Each row is a point. A path goes straight from each point to the next, and from the last back to the first. The post is the endless flat space through its rows: a point in 2 columns, a line in 3, a plane in 4, and so on, so that a path can go around it. How many times does the path go around the post? Going back the other way cancels.

Post:
array([[ 0.47, -0.60]])
Path:
array([[-1.22, -0.33],
       [-0.36, -1.70],
       [ 1.65, -1.95],
       [ 2.77,  0.45],
       [ 0.67,  0.07],
       [-0.39, -0.12],
       [-0.37,  0.70],
       [-2.27, -0.45],
       [ 0.05, -2.78],
       [ 1.60, -1.56],
       [ 2.24,  0.99],
       [-0.19,  0.35],
       [-1.83, -0.73],
       [-0.24, -2.12],
       [ 2.86, -1.51],
       [ 1.99,  0.81],
       [ 0.25,  0.10],
       [-1.26, -0.08],
       [-0.87, -2.04],
       [ 2.03, -2.42],
       [ 3.00,  0.35],
       [ 0.65,  0.96]])
Times around: 4

Post:
array([[-0.89,  0.44, -1.70,  1.27, -1.20, -0.91,  0.94,  1.66],
       [ 0.35,  1.49,  1.67,  1.27,  1.80,  1.33, -2.23,  0.56],
       [ 2.53, -1.19, -0.28, -0.03,  0.61,  2.73, -2.37,  0.18],
       [-2.02,  0.38,  2.03, -1.50, -1.12, -1.43,  0.94,  0.23],
       [-0.45,  1.82,  0.07, -0.54,  0.73,  1.51, -1.97, -0.36],
       [-0.47, -1.26, -0.96, -0.55,  0.25, -0.93,  1.56,  0.09],
       [-1.55,  0.60, -1.23,  1.67, -0.57,  0.25,  1.04, -0.02]])
Path:
array([[-1.20,  1.26,  1.18,  0.77,  1.37, -2.69,  1.58,  0.75],
       [ 0.47,  1.47,  0.21,  1.84,  0.94,  0.85, -1.10,  1.12],
       [ 0.04,  1.35,  1.31, -0.27,  1.84,  0.39, -1.32,  2.14],
       [-1.88,  1.38,  4.23, -0.20,  1.82, -0.62, -1.58,  1.29],
       [ 0.10, -0.77,  2.30, -0.46,  0.77, -0.99, -1.67,  0.90],
       [ 1.47, -1.11,  1.33, -1.98, -0.84,  0.49, -1.05, -0.94],
       [-0.11,  1.65,  2.73,  0.79,  1.59, -0.29,  0.11,  0.57],
       [-0.25,  1.11,  2.05, -0.49, -0.65,  0.99, -0.15,  1.67],
       [ 0.32, -0.27,  0.84, -0.01, -1.59,  1.30, -2.20,  2.44],
       [-1.74,  0.32, -0.32, -0.87,  0.98, -0.17, -0.22, -1.26],
       [-0.33,  0.32, -0.67, -1.01, -0.24,  0.50, -1.57, -1.00],
       [-0.10,  1.42,  3.29,  0.19,  0.00,  0.25, -2.75, -0.41],
       [-1.57,  0.07,  1.20, -0.49, -0.35,  0.46, -0.63, -0.19],
       [-1.58,  0.80, -4.65, -0.94, -1.01,  3.35, -1.21, -0.55],
       [ 0.38,  0.87,  1.55,  2.13,  1.60,  2.55, -0.52,  0.60],
       [ 0.78,  1.17, -0.44,  0.21,  1.41,  1.89,  0.13, -1.51],
       [-2.00,  3.92,  2.76,  1.23,  0.43, -3.24, -1.69,  2.64],
       [ 1.48, -2.12, -1.21,  2.30,  0.44, -0.89, -0.19,  1.87],
       [ 1.19,  1.34, -1.22,  2.29,  2.52,  0.24, -1.36,  0.44],
       [-1.56,  0.28,  0.49, -4.20, -1.54, -0.80,  1.70, -1.04],
       [ 0.68, -1.18,  0.06,  2.94,  0.51,  0.86,  0.82,  2.06],
       [-2.42,  2.65, -0.86,  0.73, -0.16,  1.32, -1.80,  0.45],
       [-0.97, -0.72,  1.62, -1.99,  2.04,  1.97, -1.50, -4.01],
       [-1.02,  1.56, -0.27,  0.08,  0.49, -1.41,  0.36, -0.91],
       [-1.37, -0.05,  1.36,  0.42,  1.79, -0.62,  1.92, -1.22],
       [-0.56,  1.00, -0.31,  0.14,  0.49,  3.04, -0.16, -0.92],
       [-1.31,  0.07,  2.40, -1.32, -1.03,  2.06, -1.36, -0.06],
       [-1.19,  0.68,  0.03,  0.38, -1.11,  1.44, -0.21,  1.41],
       [-1.00,  0.47, -4.63,  0.38, -0.72,  0.32,  0.19,  0.54],
       [ 1.39, -2.67, -2.11,  2.73,  0.50,  1.37, -0.47, -0.23]])
Times around: 3
